Each point is reached from the start by the listed moves, each made once or not at all, plus a little noise. Is the number of moves made odd or even? Then give how often each move was made.

Moves:
(1): [ 51   3 -11]
(2): [-2 48 19]
(3): [10 -2 37]
Start: [-1 -2 -5]
Points:
[60 -3 18] => even (1, 0, 1)
[49 47  5] => even (1, 1, 0)
[58 48 40] => odd (1, 1, 1)

Moves:
(1): [21  1  5 -1  1  6 15  4]
(2): [-2 20  4 -8  3 -5 -9 25]
(3): [ -3  -9  26 -24  -8   9  -8  -4]
(4): [10  2 24 25 -2  3  7 -5]
(5): [-8 -4  2 -1 16 -6  4  2]
(6): [-3 10 -7  3 -1 24  3  5]
(7): [-12   5  11   3  -9  -8  18   0]
(8): [  9 -29   2   5   1  -3   4  25]
Start: [  6  -4  -6 -12   8  -9   7  -4]
Points:
[ 10  11  47 -20   2  -1  -1  11] => odd (0, 1, 1, 1, 0, 0, 0, 0)
[ 17 -35  23  18  20 -15  22  18] => odd (0, 0, 0, 1, 1, 0, 0, 1)
[  2  15  -3 -22  13 -13  -3  23] => odd (0, 1, 0, 0, 0, 0, 0, 0)
[ 17 -10  60  -9   7  12  40  49] => even (1, 1, 1, 1, 1, 1, 1, 1)
[ -1 -16  37 -34  -5 -15  10  40] => even (0, 1, 1, 0, 0, 0, 1, 1)
[ 24   8  55 -22  18   1  17  18] => odd (1, 1, 1, 1, 1, 0, 0, 0)

Moves:
(1): [ 14  -4   1  -1   0  10 -11  -4  -6   7  -5   1  -2 -10  13]
(2): [ 6 20 -5  4 -3  2 -3 -4  2  6 -8 -8  6 -9 -4]
(3): [  1   6  21  -3  -5  -2 -14  -3 -16   7 -10   1   1  11  -3]
(4): [-11   5  10  18   2  -4   2  -2   6  -5  -8  -1   0  -7   5]
(5): [ 0  7 -4 -8 25 -2 13  9 -1 -4  3 -5 -2 -5 -3]
(6): [-10  11   0 -14  -4  23   4   2  -6  -5   3  -6  -9   5  -2]
(7): [  6   1   5   5  -2   0  14  -7  -8   2   0 -13  12   2   0]
(8): [  1   5   6  -6  -7  -3  -3  20  -2  -2   1 -13   2  -2   0]
(9): [ 7  4 11 -2 -2 -1  1  7 31  6  4  2 -3  6 -4]
(10): [ -2   2   2  -2   4   5   4  10  -4  21  14 -10  -9 -10  -5]
(11): [  2   8   7  -6  -4   4  -6  -9 -10  -2  12   0   3 -12   5]
(12): [ 0 11 -2  3  5  7  0  9 -2  3  3 13  4  6 11]
(13): [-3 -6  3  4  3 13 -3  4  1  3 10 -1 17 -5 -9]
(14): [ 14   5   0   7   8  -6 -15  -2  -8  -4  10  -6  -3  21   3]
Start: [ 12  -3   4   3  11   2   9  -5   7 -10   8  13   6 -10   2]
Points:
[ 46  41  34  -6   2  33 -22 -30 -46   2  13 -20  12  -4  13] => odd (1, 1, 1, 0, 0, 1, 1, 0, 0, 0, 1, 0, 0, 1)
[ 42  27  39  24  21  17  -1  -6   7  19  38  -3   7 -14  32] => even (1, 0, 0, 1, 0, 0, 1, 0, 1, 1, 1, 1, 0, 1)
[  9  52  12  -3  38  36  16  34  -6  11  11 -17  -6 -42  16] => even (1, 1, 0, 1, 1, 1, 0, 1, 0, 1, 0, 1, 0, 0)
[ 15   0  16  -4  13  52  15  -2 -16  19  32 -16  15 -28   0] => odd (1, 0, 0, 0, 0, 1, 1, 0, 0, 1, 0, 0, 1, 0)
[ 60  30  12   6  39   6  10  -8  20   4  10 -20  14  -6   6] => even (1, 1, 0, 0, 1, 0, 1, 0, 1, 0, 0, 0, 0, 1)
[ 19  35  58   3   4  42  -2 -13  -2   5   8   8  13 -10  29] => even (1, 0, 1, 1, 0, 1, 1, 0, 1, 0, 1, 1, 0, 0)
[ 22  39  27  12  28   2  30 -12  27  -8  13 -14  22 -36   1] => even (0, 1, 0, 1, 1, 0, 1, 0, 1, 0, 1, 0, 0, 0)

Moves:
(1): [ 2  1  8 -4  2 -8 -1  4  2  0  3 -1  8  7  4  3 14 -3  4  1  3  0  3 -1
 -5]
(2): [ 1  5  1  3 11 -5  2 -3  8  3 -1  2  1 -3 -1 -3  2  1  1 -1  1  7  3  3
  7]
(3): [  4   2   4  11  -8   5  19   3  -1  -5   7  -6   2  -3  -3 -10   3   3
  -7   2   6  -2  -2   4   0]
(4): [ 4 -4 -1  8  9  3  7 -9 -1 -5 -1 -3  6  2  6  2 -8  5 -4 -4  1 -4  0 -4
 -2]
(5): [ -2   3   1  -6   3  17  -3   3  -1   1   0   1  -4   1   2  -3   4   2
  -1   3   2  -2  -7 -10   6]
(6): [  5  -7  -3  -4  -5  13   2  -8  12  10   4   5  -2  -5   9   2   1 -14
   0 -13   0   4  -9  -1  -3]
(7): [ -2  -4   0 -11  -5   4  12   5  -6  12  -1   0   0   1  -2  -2  -4   8
  -2  -9  -6   6  -2  -5   0]
(8): [-2 -3  2  9  6 -9 -2  8  9 -1 -7 -5  5 -4  8  2  1 -1  0 -4  0  5  3 -5
 -3]
(9): [-10   3  -8  -6   5   1   2   0   7   0  -3   6   5  11   0   0 -11  -2
  -9   2   3   1  -7   4   5]
(10): [-4  1  1  0 -1 -1  9 -3  3  9 -5 -2  8 -4  9 -8  0 -2  5  7 -1 -4 -8  5
  2]
(11): [ 1 -1  3  1  2 -2  7  5  3  7  2  3  0  1 -6  6 -5  0  0  3  0 -4  7  0
  4]
(12): [ -5  -1   5   1   7  -9  -1   5  -7  -3   4   8   0  -2  12   2  -2  -2
   4   2   4   1   3   1 -15]
(13): [-4 -4 -5 -6  6 -4  0  1 -1 -8 -4  3 -1  4  8  0  3  3 10 -5  5 -7  8 -2
  8]
(14): [  2   5  -1   1  -2   5 -12   2 -11  -4   1   5  10  11  -4   2  -4  -1
   3  -3   0  11   4   3   4]
(15): [-2  8  2 -8 -3  6 -3 -4  3  1  0 -8 -1  0  6  3 -1  5 -1 -2 -2  0  0  2
 -6]
(16): [  0   5  -2   1  -9   5   3  -2   5   3  -7   1  -1  -2  -3   6   9   1
   4  -1 -14   2  -3   2   1]
(17): [-2  2  1 10 -3  0  0  3 -2  4  3 -2  2  8  0 -1  4  2  2 -2  1 -2 -4 -3
  2]
(18): [-1 -2 -3  1 -9  4 -4 -5 16  5  1 -1 10  2  3 -5  4  5  7 10  4  6  0 -7
  1]
(19): [-10  -5   7   5  -1   4   0  -1  -2  -4   4  -4  -4   9   0  -3  -4  -7
   7   0   3   5   8  -1  -1]
(20): [ -4   5  -8   2  -5   1   0  -9   0  -2  -5   8  -7  -4   3   3   5 -12
  -9   7   6   0  10 -11  -1]
(21): [ 0  0 11 12  3  2  0 -7  7  0 -6  7  3 -3  3  0  1  0 -1 -4 12 -1  2 -1
 -4]
(22): [ 0 -6  4 -6 -4 -2  3  1  0  0  2  3 -1  1  6  6  3  5 -1  2 -4  8 -4  4
 16]
(23): [ 1 -6  5  3  2  0 -1  3  2  2 -5  7 -1  0 10 -7  3  6  3  1 -2 -3  4  7
  3]
(24): [  4  -4  -7   5  -5   2   3  -4  -3   8  -8  -2 -12   5   1   4   1   4
   8   3   5   7  -6   1  -5]
Start: [-10 -13  11   3   3  -5   2   7  -7  10 -10  10   5  -3  -3   6   9 -11
   1  -2 -14   5  -5  -8  -3]
Points:
[-23 -16  -1 -25 -22  39  36  -6  16  60 -37  31 -10   1  33  17  14  -8
  -3   1 -27  20 -30 -11  19] => even (0, 0, 0, 0, 1, 1, 1, 0, 1, 1, 1, 0, 0, 0, 1, 1, 0, 0, 0, 1, 0, 1, 1, 1)
[-30  -6  36  33  -2  18  23  16 -15  11 -12  23  22  17  15  -2  17 -10
  28  -1   1   0   1 -10   5] => odd (0, 0, 1, 0, 1, 0, 0, 0, 0, 1, 1, 1, 1, 1, 0, 1, 1, 0, 1, 0, 1, 0, 0, 0)
[-18   5  17  13  -7  14  14  11   0  12 -16  32  20  23  12   3  41 -10
  -9   9 -12  24 -10  -6  36] => odd (1, 1, 1, 0, 1, 0, 0, 0, 1, 0, 0, 0, 0, 1, 0, 1, 1, 0, 0, 1, 0, 1, 1, 0)
[-29  -8  24  39   8 -13  43  17  17  30 -31  37  15  -4  18   3  16  -8
 -12  -5  -4  14   8 -11  -2] => even (0, 1, 1, 0, 0, 0, 1, 1, 1, 0, 1, 1, 0, 0, 0, 1, 1, 0, 0, 1, 1, 0, 1, 0)
[-14 -25  16  24  -6  14   8 -12  25  35 -26  11  26  17  47  11  17 -26
  23   4   3  27  11 -21 -15] => odd (1, 0, 0, 1, 0, 1, 0, 1, 0, 1, 1, 0, 0, 1, 1, 0, 0, 1, 1, 1, 0, 0, 1, 1)
[-11 -11  17   1 -13  15  28 -12  12  47 -27  40  18 -11  12  18  17 -24
   0 -14 -22  34  -6  -8  23] => even (0, 1, 0, 0, 0, 1, 1, 0, 0, 1, 1, 0, 0, 1, 0, 1, 0, 0, 0, 1, 1, 1, 0, 0)
